Each point is reached from the start by the listed moves, each made once or not at all, plus a little noise. Is the number of moves made odd or even? Then give how often each move was made.

Moves:
(1): [34 -7 -1 -8]
(2): [  8  41   4 -14]
Start: [ 18   4  15 -21]
Points:
[ 60  38  18 -44] -> even (1, 1)
[ 18   4  15 -21] -> even (0, 0)
[ 52  -2  14 -30] -> odd (1, 0)

Moves:
(1): [28 -1  2  6  1  0 -1  0  2]
(2): [ 1 38 -6  7  0  5  4  1  1]
(3): [-2  6 28 -2 -2  8 -5  2 -1]
(4): [-5 -5  4 31  0  8  4  2  1]
(5): [ 0  0 -2  0 27 -3  1 10  2]
(6): [  3  -3 -10  -6   5  28   0   5   2]
(7): [ 1  1  5  0  3 -2 26 -2  4]
(8): [ 3  1 -2  0 -8 -1  1 24  0]
(9): [-1  0  0 -1  0  1 -2 -2 31]
Start: [-11   1   0  15  10   3   2 -18  -1]
Points:
[16  0 26 44 38 41 29 22 10] -> odd (1, 0, 1, 1, 1, 1, 1, 1, 0)
[-8 46 21 19 -1 14  2 10 -1] -> odd (0, 1, 1, 0, 0, 0, 0, 1, 0)
[-8  5 15  4  6 38 -4 11 30] -> even (0, 0, 1, 0, 0, 1, 0, 1, 1)
[15 41 29 60 31 18 33 17  8] -> odd (1, 1, 1, 1, 1, 0, 1, 1, 0)
[-13  38  19  43  16  51  32 -11   5] -> odd (0, 1, 1, 1, 0, 1, 1, 0, 0)
[19 46 25 25  5 15 25  3 34] -> even (1, 1, 1, 0, 0, 0, 1, 1, 1)
[ 10   2  38  50  14  19  22 -20  36] -> odd (1, 0, 1, 1, 0, 0, 1, 0, 1)

Moves:
(1): [27 -2  5 -1  0 -2 -3 -4 -1  1 -4  0 -7  0  1 -1 -5  2 -3]
(2): [ 0 31 -1  4  6  1  0 -9  2 -5  0  4 -5  2  1  8 -2  4  1]
(3): [-3 -3 25  5  1 -1  0  2  0 -2  6 -3  2  1  9 -6  0  6 -7]
(4): [ 0 -2 -4 23 -3  3 -1 -3 -3 -2 -4 -6  0 -4 -3  0 -1  1 -4]
(5): [ 1 -5 -5  1 37  8  1  0 -5 -1  3  5  3 -3  0  4  2  5 -1]
(6): [ 3 -2  3  0 -5 26 -3 -2  2 -3 -2  0 -2  0  2  0  3 -5  1]
(7): [ -1   0   2   2  -1   1  41   4   1   1   0   6 -11   2   3   1   3   2
  -4]
(8): [ 8 10  1  2  1  1  1 34 -4 -2  6  7  1  4  0  3  2 -2 -3]
(9): [-2 -3  2  4  6  0 -1  4 34  6 -5 -3  4 -3  2 -1  5  6  3]
(10): [ 2  5  0  2  1  4 -2 -5 -2 31  3  4  0  0  3 -5  8 -1 -3]
(11): [ 6  0 -7  4 -5  2  2 -8  4  2 40 -3  7 -3 -4 -8  3 -2  0]
(12): [ 4 -3  9  5 -6 -7 -5 -9  9 -5  2 38  6  6 -1  5  6 -9  5]
(13): [ 6  0  3 -3  2  1 10 -2 -5 -1 -8 -6 38 -2  1  1 -2  1  7]
(14): [ 2 -6 -7  2  4 -1 -1 -6  2 -4  4 -6  1 41 -7  0  9  4 -2]
(15): [  0  -4 -10   3  -5  -4  -6   1  -4  -3   5   0   1   3  34   2  -1   2
   2]
(16): [ 1 -4  5 -1 -5 -1  0 -4  4  8  4 -1  1 -2 -3 28 -4  8 -4]
(17): [ 0  2  1 -4 -3 -3  0 -1 -7 -6 -1 -3 -1 -6  1 -1 37  8  5]
(18): [-4  1 -4  1 -5  1  0  0 -4  2 -1  8  3  2  0 -5 -4 30  1]
Start: [ -5  -2   0   0  -9  -2   7  13   0  -8 -12  13  18   1 -10   4  -2   0
  10]
Points:
[ 37  -6  -5  39 -38  16  -8  28  27 -21  23  51  33   1  22   0  44  33
  17] -> even (1, 0, 0, 1, 0, 1, 0, 1, 1, 0, 1, 1, 0, 0, 1, 0, 1, 1)
[ 32  36  -1  11 -12  27  36  31  -7  14  -3  30  -7  14  33  14   4   3
  -1] -> odd (1, 1, 0, 0, 0, 1, 1, 1, 0, 1, 0, 0, 0, 0, 1, 0, 0, 0)
[ 25 -10 -15   9 -31  23  -4  -2  -1  -9  25  17  22   3  21  -8  -6  27
  10] -> odd (1, 0, 0, 0, 0, 1, 0, 0, 0, 0, 1, 0, 0, 0, 1, 0, 0, 1)
[  3   3  19  31 -19  15  35 -15  54 -12  42  46  23  48  25  34  17  16
   5] -> even (0, 1, 1, 0, 0, 1, 1, 0, 1, 0, 1, 1, 0, 1, 1, 1, 0, 0)
[ 10 -27  -3  15  24  24  44   5  35 -19 -11  49  60  47  23  16  21   2
  22] -> even (0, 0, 0, 0, 1, 1, 1, 0, 1, 0, 0, 1, 1, 1, 1, 0, 0, 0)
[ 25  -8  46   8 -16 -13  -4  -5  35  26  -6  46  23  -3   0  23  42  23
   7] -> odd (1, 0, 1, 0, 0, 0, 0, 0, 1, 1, 0, 1, 0, 0, 0, 1, 1, 0)
[ -7 -11  28  16 -25 -13  -7   4  30  23   1  52  37   1  36  20  47  51
  14] -> even (0, 0, 1, 0, 0, 0, 0, 0, 1, 1, 0, 1, 0, 0, 1, 1, 1, 1)
[ 27 -22  37   9  -7  22  49   2  37  -5 -16  -1  44  41  -3  25   4  23
   1] -> even (1, 0, 1, 0, 0, 1, 1, 0, 1, 0, 0, 0, 1, 1, 0, 1, 0, 0)

Moves:
(1): [ 14  -3  -1  -1   2  -1  -4   0  -9   2   7   5  -5  -4   1   1   2   4
   5   6   3 -10   0  -3   2]
(2): [ 3 13  6 -3  0 -1  0  0  6 -2  0  2  3 -4 -7 -7  0  4  0  3 -2 -1 -2  2
 -3]
(3): [ -1   0  16  -4  -1  -2   6   4 -12  -2   0   8   3   1   4   9  12   8
   1  -5  -2  -1   5   2  -8]
(4): [-2 -5  0 16 -2  0  4  1 -4  4  4  1 -3 -1 -1 -7  0  3 -1 -4 -3 -6 -2 -5
  1]
(5): [ 1 -2 -3  0 12  2 -4  6 -1 -2 -1  2  0  2 -5 -2  0  4 -7 -4  1  3 -8  1
 -1]
(6): [-4  3 -1  1 -7  8 -3  4 -7  0 -4  1  1  0  2  1 -3  0  7  1  1 -2 -5  3
  2]
(7): [ -1  -2  -4  -4  -9  10  15  -3  -1   0   4   2  11   0   1 -14   3   0
   6   6  15   4  -5  -5  -3]
(8): [ -1   2  -6  -6   1  -5   1  13 -10   1   5   1  -8  -1   6 -14   1  -3
  -4   5  -4   0   4   0   3]
(9): [ 4 -7  6 -1 -2  4 -1  7 15  0  9  1 -2  5  2 -1  2  1  7 -2 -6 -1 -6  0
  2]
(10): [-7  4 -1 -3  5 -2 -4  5  1 20  5 13 -1  1  2  2  3 -2  3 -3  4 -5 -6  2
  3]
(11): [-3  0 -1 -3 -1  0 -8 -1  0 -6 11  2  1 -4 -3  3  3  4 -4  0  7 -3 -4  1
  1]
(12): [ -5   0   3   0  -4  -4   0  -2   0 -11  -5  11  -2   3  -4   2  -8  -3
   1   5   6  -3  -7  -6   1]
(13): [ 6 -7  1  3 -3 -1 -2  6 -2  9  4  2 17  3  0 -3 -9 -6 -2  6 -1 -2  4  0
 -6]
(14): [  0   3  -1   2  -3  -7   2  -1  -1  -4   3   0   1  15 -10   0   1   3
   2  -9   3  -7   2  -5   4]
(15): [ 6  9  2  8  1 -1 -4 -2 -4  0  3  4 -3  4 16  1  4 -4  4 -3  1  2 -2  3
  3]
(16): [-3  4 -4  7  4 -3  6 11  3  0  4 -4  2  3  0 15  2 -3  4  0  4  1 -4 -2
 -5]
(17): [  1   7  -3  -4   3  -3   0   1   1   2  -6   4   8   2   1   2  12   0
   0  -5 -10   3   2 -10  -4]
(18): [ 1  3 -8  3 -1 -1  5 -1  5  5  6  0  4  0  3  3 -4 25  1  4  0  4 -7  2
  1]
(19): [-4 -8  5  4  9 -3 -9  5  3 -8  6 -3 -1  5  1 -9  7  6 22 -1 -1  7  1  3
 -8]
(20): [-6 -3 -1  7  0 -1  2 -4  3  2 -5 -5 -4  4  5 -2  5  1 -2 14 -2 -9  0 -1
  7]
(21): [ 6  6  8  0 -5 -8 -2  5  1 -1 -6 -4  1 -3 -1 -4  2  0  0 -7 12  3 -2 -6
  9]
(22): [ 5  9  1  4 -4  3 -3  7 -3 11  1 -1 -6  8 -9  5  0 -4 -6  8 -3 18  1  2
  9]
(23): [ 1  3 -2  2  2  9  2  5  1 -7 -7  5 -2  5  1  2  0  6  3  4  2 -3 17  0
 -3]
(24): [ 1 -3 -3  0 -8 -2 -2  1  2  5  0  6 -3 -3 -3 -1  5 -2  0  2  2  1 -5 11
 -6]
Start: [-1  6 -8  5  5 -8 10  9  5 -3  6  6 -5  5 10  4 -2 -9 10  2 -6 -4 -8 -6
 -7]
Points:
[ -4  -5 -15  32   3 -25  24  56 -20  29  43  46   1  44   1  -9  18  20
  35  30  15  -7 -33 -10 -11] -> even (1, 0, 1, 1, 1, 0, 1, 1, 0, 1, 0, 1, 1, 1, 0, 1, 0, 1, 1, 1, 0, 1, 0, 1)
[ -2  34  -5  37  -5 -31  -1  59 -23  10  28  54 -23  40  19  14  43  29
  48  13  15 -13 -17 -14   9] -> odd (1, 0, 1, 1, 0, 1, 0, 1, 0, 1, 1, 1, 0, 1, 1, 1, 1, 1, 1, 1, 1, 1, 1, 1)
[ -4  25 -10  -2 -10 -14  10  29   1 -18  31   8   7  14   1 -37   6  29
  41   3  25   2 -26 -12   0] -> odd (0, 1, 0, 0, 0, 1, 1, 1, 0, 0, 1, 0, 0, 1, 0, 0, 0, 1, 1, 0, 1, 0, 0, 0)
[ -3   4 -10  12  -4 -23  13  38   0  10  33  60 -19  27  13   4  32  36
  23  13  -5 -43 -16 -19   0] -> even (1, 0, 1, 1, 0, 0, 0, 1, 1, 1, 1, 1, 0, 1, 0, 0, 1, 1, 0, 1, 0, 0, 1, 1)
[-13  25 -15   8   9 -12  10  38  17   0  27  41   2  42  21 -32  21  22
  50  12   2  -7 -45 -17   2] -> even (0, 1, 0, 0, 1, 1, 1, 1, 1, 1, 0, 1, 0, 1, 1, 0, 1, 1, 1, 1, 0, 0, 0, 0)
[ -1   6  -8  22 -10  -4  28  33 -17  -8  25  32  -7  23  12 -34  28  44
  50  27   5 -25  -4  -2 -17] -> odd (1, 1, 1, 1, 0, 1, 1, 1, 0, 0, 0, 0, 0, 1, 0, 0, 0, 1, 1, 1, 0, 0, 1, 1)
[ 16  34  19  31 -10  -4   3  46   9   3  11  31  -5  23  18  -3  35  33
  48  -3 -15  20 -12   0  -9] -> odd (0, 1, 1, 1, 0, 1, 0, 0, 1, 0, 0, 0, 0, 0, 1, 0, 1, 1, 1, 0, 1, 1, 1, 1)

Moves:
(1): [ -9  -1 -13   2   6   7  -4 -14   3   0 -12   6  -2  -1   6   4  -3  -7
   4   7  -8   8 -12 -10 -15  -4  10]
(2): [ -9   7  -9  -2   1  -3  -4  -5   3  -4  -1  -4 -15   4   3   1  -1  -5
  -8  -3  -5 -10  -2  -4  -2  -5  -5]
(3): [ 5  6  3  3  0  3 -5  2 -3 -5 -5  2 -1 -4 -3 -8 -1 -2 -9  2 -1 -2 11 13
  1  4  2]
(4): [-3  0  2  6 -1  2  3  1 -2 -6  2  8 -3 -6 -2 -4 -2 -3  0  0  1 -7 -3 -9
  4 -2 -3]
(5): [ -1  -4   2  -3 -10  -3  -1 -14   4   1   1  -7  -3  -3  -9   0  -8  -2
   2   8   0   5   9   9  -3  -5 -11]
(6): [  2  12  -9   0  -2  -3  -9  -7  -2   6  -9   7  -2  15   0  -1  -6 -21
   1   4 -13   1  -7 -13   4  -3  -7]
(7): [  4   2   5  -5  -3  -3  -2   0   9   2  -7  -2 -12   9  -8   4  -9   0
 -17   2  11   7  -3  10  11   1  12]
(8): [ -5   4   7 -10  -2   3  -6   6   1   0   5  -1   0  -3  -4  -3  -2   0
   2   0   2   6   1  11   5   3   8]
(9): [ 3 -7  0 -2  3 -2  0  0 -5  3 -2 -1  0 -3  0  5 -5  5  9 -1 -2  2 -4  6
 -4 -8  1]
(10): [ -3  -5   9  -3  12   1   7  -1  -5  -2 -13  -5   0  -2  -5  10  -7  -1
  -1  -3   4  -3   2  -2   1  -4  -4]
(11): [ -2   5  17   0   1   1   9   1  15  -5  -5  -7   3   4  -6   7  -1 -16
  -8  -1   4  -7  -2  -3   6  -8   8]
(12): [ -8  -7  13 -16  19   2   9  10  11   4  -9  -2  -1 -12   2  -2 -10   5
  -8   6   5   2 -11  15  -4  -7  -4]
(13): [  4  20  -3   9 -12   2  -2  -9  -6   5   9   6   7  -8   0 -13  12   3
  10  -8  -3   3  -1   8   3  13  -3]
(14): [ -7   5  -2  -6  13   2   6  10   3   2   2  -2   4  -4  -1 -10 -10  -1
   6  -1  -5   5   9   1  -4  -9   7]
(15): [10  4 -2 -4 -4  6 -3 -4 -2 -5 10  2 -3 -2  3 -6 11 13  5 -1 -5  6  1 -9
 -8  9 -6]
(16): [-11 -10   5   5  -7   7  -6  -4   4   2   4   0  10   3   4 -13   2   0
  -2  -2  -7  10   3   0  11 -13  10]
(17): [-1 10 -6  4 -7  4 -6 -4 -5 -3  2 -2  1  5  5 -5 -1 -6  2 -4  7 -2  1 -3
  4  4 -6]
(18): [-1 -3 -5  4  0  2  2  2  3 -2 -3  0 -2  1  0  0 -8  0  1  2 -5 -5 -3 -3
 -6  7 -4]
(19): [ -5   2   3  -1  -6  -4  -6  -1  -4  -4   1  -6   0   2 -12  -4  -2  -9
 -14  -6   3   4  -3   3   2   3   5]
(20): [ 8 -4 -4 -8  2 -3  9 -6 -6 -5  2 -3  3 -2  1 -1 -3 -5 -2 -3 -3 -4 -3  5
  5  0 -2]
(21): [ -5 -11   1   0  19  -1  -1   3   6  -6  -1  -4  -4  -1  -4   9  -2  -5
   9   0  -3  -2   0   1   1  -8  -1]
(22): [ -4   0  -3   5  -9   6  10  -5  -6   7 -12  -3  -8  16 -12  -6   1 -21
  -5 -10  -4  -2  -8  -5   2   4  -7]
(23): [  6  -8  -7  -7   7  -5  -1   0  -6  -5  -8   9   1  -4   5  -9   3   6
  18   3   6 -17   3  -5  -8   3  -3]
(24): [  0   6 -10  -4  -1   6  -2  -1  11   6  -2   2  -3   4 -11   3  -5 -14
 -11 -14  -1  -4  -5  -6   1  -3  -7]
Start: [  5  -2  10   4   1   1   0  -5  16  -8  10  -6   9   0 -17  -1 -13   6
   3   0   5 -15  -8   5   6 -10  10]
Points:
[-11 -21  20 -13  23  11   3  -7  15 -16 -14 -16  -4  17 -47 -24 -27 -12
   2 -18   3  -7  -3  -2  16 -24  23] -> odd (0, 0, 0, 0, 0, 0, 1, 0, 0, 1, 0, 0, 0, 1, 1, 1, 0, 0, 1, 0, 1, 1, 1, 0)
[-30  20  11  -7   8  24  20 -32  36   4 -33 -27   3   0 -60 -12 -60 -58
 -10 -25   0  -8 -35  13 -11 -27  -3] -> odd (1, 0, 0, 0, 1, 0, 0, 0, 1, 1, 1, 1, 1, 1, 0, 0, 1, 1, 1, 0, 0, 1, 0, 1)
[ -7 -16  -6 -15  28  24  10 -21  16 -17 -27   4  -3  16 -31 -26 -40 -45
  11 -22 -13 -41 -38 -29  14 -23 -35] -> odd (0, 0, 0, 1, 0, 1, 0, 0, 0, 1, 0, 1, 0, 0, 1, 1, 1, 1, 0, 1, 1, 1, 1, 1)
[-33 -18  24 -13  53  17  -7  -2  27 -28 -34  -3   2 -15 -31 -29 -54 -17
 -10   5  17 -11 -10  19  11 -42  34] -> even (1, 0, 1, 1, 0, 0, 1, 0, 0, 1, 0, 1, 0, 1, 0, 1, 1, 0, 1, 0, 1, 0, 1, 0)

Moves:
(1): [ 10  -6  12   7 -14   6   0   4   5   4   4   9 -10 -13  -9  -5   6   3
   9   3  -4   6  -3   3  -5 -13]
(2): [  0  -6  -4   5   1   3   0  -6   3  -2   3   0   0 -14   2   0   7   8
  -9   2   7  -8   6   4   8  -7]
(3): [ -5   0  -3   3   4   4   0  -7   3  -4  -4  -3   8  -7   1   2   0  -3
  -4 -13   3   6   6   4  -5   6]
(4): [  7  -2   9  -1   3   5   9   0   0   6 -11  -4 -16   3  -6 -17   8   8
  10   4  -5  -3  -5   9  -8   5]
(5): [  6  -1  -6   4  -8   2   4   3  -3  -3   1  -1  -7   5  -3  -1   2   3
   0  -8  -9  -3 -13   2  -6  -4]
(6): [ 11  -3 -10   2  12  -1   3   1   0  16   3   0  -3  -3  -5  -1   5  -9
   0   2   4  -3  -9 -10   4   0]
(7): [  5   8   0   3   5  -8   3  -3  -3  11   2 -16  -1   2   1   0   6  -1
  -4   2   3   9   6 -11  -2  -3]
(8): [-17  -3   3  -1  -1   9 -13  -2  13 -10 -14   3  -6  -2   2   9  -1  -9
  -3 -16  -7   2   0 -10   2   6]
(9): [  8 -15   4   8  -3   0  -5   2 -10  -2  10   8  -6  -5  -5  -3   2   0
  -9  -4   2   0   5   3   9  -7]
(10): [ 17  -5   0  10  -2  -8  -7   3   2 -14  10  16 -22  -3  -9  -5   9  14
  -1  -2 -18  12   7  -1  10  -6]
(11): [-11   6  -5  -6   5   6 -22  -4  -4   7   9  -1   3   2  -4   7  -8   7
  -8  -7  14  -1   6 -18  15  -4]
(12): [  0  -6  -4 -15  10   6   4   8   1  14  -9 -17  16   0  17   6  -9  12
  -3 -16  11   0   5 -19  11  17]
(13): [  0  -7 -10   2  -3 -12   1  -4  -6  11   4  12  -6   3  10   9   9   5
   0   5  10   9   9  15   0  -3]
(14): [ 3  2  5  0  0  5  9 -5  8  7  9 -2 -6  0  9  1 -3  1  5  6 -3 -4 -2 11
 -5  8]
(15): [  2  12   2  -7   6  -8   5   1  -2   6   0   3  -2   4   5  -7  -6   3
   0   8  -3   1  -3   5   3 -11]
(16): [-7 -1 -2  2 -3  2  2  0  8 -1  3 -5  0 -1  6 -8 -5  0 -2  1  9  3 -4  6
  3  4]
(17): [ -9  -4   4  11   4 -17 -10   5   6   0   4   9   2   8 -14  -3  -1  -4
   9  -8  -2  -7  19  -8  24 -13]
(18): [  0  -2   2 -14   6 -10  13  -5   4  13   3  -6  -8  -4 -16   2  -4   6
   4   0  -2  -4  -3  -8  -2   3]
(19): [ -4   1  -6  -3  11   2   1   5  -1  -1   8   2   9  10  -7   1   7   2
  -8   9   4   8   3 -10  18 -11]
(20): [  3  -3   0  -2  -6  14  11  -8   1  -4 -11   4   2  -7   2 -14  -6  -6
  -1  -7 -11  -3  11  -4  -6   0]
(21): [  0  -9   0   5  -2  10   5  -7  -6 -10  -9   3  -2   7   8   6  -9  -1
   0  -6  11   2   0  -9  -8   2]
(22): [ 7 -1 -7 -9  6 -5 -6  9 -1  2  6 -9 -3  3 -8  1 -2 -5  4  2  1  2 -3 -7
  5 -9]
(23): [ 11   2  -6   0  -2   0  -3   6   7   2  -7  -7  -3   6 -10   6  -5   2
  -1   4  -3  -4  -4   5  -2  -2]
(24): [ -7  23  -6 -11   0   3   9   8  -3   4   1   0   1  10  -7   1  -4  -8
   6  -1   7  -5   4   3  -1  -2]
Start: [-4 15 -8 -7 19  1  6  4  7  0  9 -9 -2  9  4  8 13 -2 -3  1 -3  7  5  5
  3  1]
Points:
[-17  13 -13 -20  16  26  -5  17  27  22  25  -8 -17  -1  -3  -7 -16   4
  -6 -44   5 -11  31 -26  60 -34] -> even (1, 1, 0, 0, 1, 0, 0, 1, 1, 0, 1, 1, 0, 1, 1, 1, 1, 0, 0, 1, 0, 1, 0, 1)
[-27  22 -31 -17  26  29  -2   5   2  23   2 -20   3  26  13  44  12   8
 -17 -47  39  40  25 -44  21  -8] -> odd (1, 0, 1, 0, 1, 0, 1, 1, 0, 0, 1, 1, 1, 0, 0, 0, 0, 0, 1, 0, 1, 0, 0, 1)
[  3  21   5   5  19   1  20 -13  17  18  40  11 -43   0 -29 -17 -11   9
   1 -27   1  20  50 -20  31 -35] -> even (1, 0, 1, 0, 0, 0, 1, 0, 1, 1, 1, 0, 0, 1, 1, 1, 1, 1, 0, 1, 1, 0, 0, 1)
[ 11  -8 -29 -19  34  11   1  -8  -5  45  32 -30  -2  -7  28  14   8  20
 -28 -17  29  11  46 -21  38  -7] -> odd (0, 1, 0, 0, 0, 0, 1, 0, 1, 0, 1, 1, 1, 1, 0, 0, 0, 0, 0, 1, 0, 1, 0, 0)
[-23  39 -38 -13  45  17  13  -4  17  43  19 -24 -26  30   2  11  26  -5
 -11 -15  27  25   5  -4  18   2] -> even (0, 0, 1, 1, 1, 1, 1, 1, 0, 0, 1, 0, 1, 1, 0, 1, 0, 0, 1, 0, 0, 0, 0, 1)
